Each point is reached from the start by the listed moves, each made 0, 1 or 2 times, or once backwards (-1), plus a little noise. Say if it took an odd or an even number of moves. Then give how often each move was made.

Moves:
(1): [-2.0 -4.5  2.5 -3.7]
(2): [ 2.5  1.6 -3.6 -2.5]
Start: [ 0.3 -0.9 -0.5  0.3]
Points:
[-2.9 -2.8  3.5  2.1] => odd (0, -1)
[-1.7 -5.2  2.3 -3.5] => odd (1, 0)
[ 3.6 -2.7 -5.2 -7.9] => odd (1, 2)

Moves:
(1): [ 0.2  2.9  0.9  0.1 -0.8  0.8  0.7  1.8  1.4  3.3  0.4  0.4 -1.4]
(2): [-1.6  2.6  0.1  1.0  1.1  0.2  1.3 -1.5 -1.3 -1.4 -1.6 -0.4  0.4]
(3): [ 0.4  1.6  3.1  2.5  0.1  0.1  0.4  0.3 -1.2  1.7  1.0 -1.9 -1.3]
(4): [ 1.7 -0.1 -0.4  0.2  1.2 -0.4  0.4  0.2 -0.6  0.8 -1.4  0.1  0.7]
(5): [-0.8 -2.4  0.4 -0.4  2.4  0.3 -0.6  1.0 -0.1  1.7 -1.2 -1.3 -0.9]
(6): [-0.7 -1.3 -0.5 -0.2  2.2  0.1  0.0 -4.7 -0.5  2.6 -0.7 -1.6 -1.7]
(7): [-0.5 -0.7  0.8  0.9  1.0  1.3  2.0  0.3  0.7 -0.3  0.1  1.2  1.4]
(8): [-0.1 -0.4 -0.4  0.5  2.9  0.6 -0.4  0.3  0.5 -0.4  0.8  1.1 -1.0]
(9): [-0.5 -0.1  0.1 -1.8  0.2  2.4 -0.8  0.4  0.2 -0.3 -0.8  1.3  1.3]
(10): [ 0.2  0.1 -2.1  0.8  1.5  1.8 -0.7  2.6  0.4  1.4  0.0 -0.8  0.2]
(11): [-0.9 -2.1  0.8  0.4  0.4 -1.1 -2.3 -1.5 -1.0 -1.3  0.7  0.3  0.8]
Start: [ 0.6 -0.2  0.1  1.2  1.0 -1.2 -1.7  0.7  1.4  1.0  0.0  0.1  0.1]
Points:
[ 5.3 -2.1  6.4  4.1  7.9 -1.5  0.5 -1.4 -0.5 11.2 -0.8 -4.7 -6.0] => even (0, -1, 2, 2, 1, 1, 0, 1, 0, -1, -1)
[-3.6  2.3  4.9 -1.3  3.6  4.6 -4.3  8.8  2.8  4.8 -3.8  2.3  0.8] => odd (2, 1, 0, 0, 2, -1, 0, 0, 2, 0, 1)
[-3.0 -6.9 -0.4 -2.0  8.0  5.5 -1.1  1.0  7.8  6.0  0.9  4.6 -0.3] => even (1, -1, -1, -1, 1, 1, 2, 1, 1, 0, 0)
[ 4.9  7.1  2.8  8.4  7.3  1.8 -4.6  8.8  0.4 13.6  1.3 -4.0 -5.4] => odd (2, 0, 2, 2, 0, 0, -1, 1, 0, 2, 1)
[-3.1 -3.3  1.5 -0.3  2.0  0.9 -7.2 -0.4 -2.5 -9.9 -1.5  4.4  7.9] => odd (-1, 1, 0, 0, 0, -1, 0, 0, 2, 0, 2)
[ 0.3  5.1  4.3  5.3 -0.6  3.3 -2.3  2.9 -0.1  3.3  3.7 -2.2 -0.8] => even (0, 0, 2, -1, -1, 0, 0, 0, 1, 1, 0)
[ 1.0 13.8  4.5  7.2 11.3  2.1  1.1 -7.5 -2.6 12.4 -2.6 -2.9 -7.1] => odd (2, 2, 2, 2, -1, 2, -1, 2, 1, 0, 0)
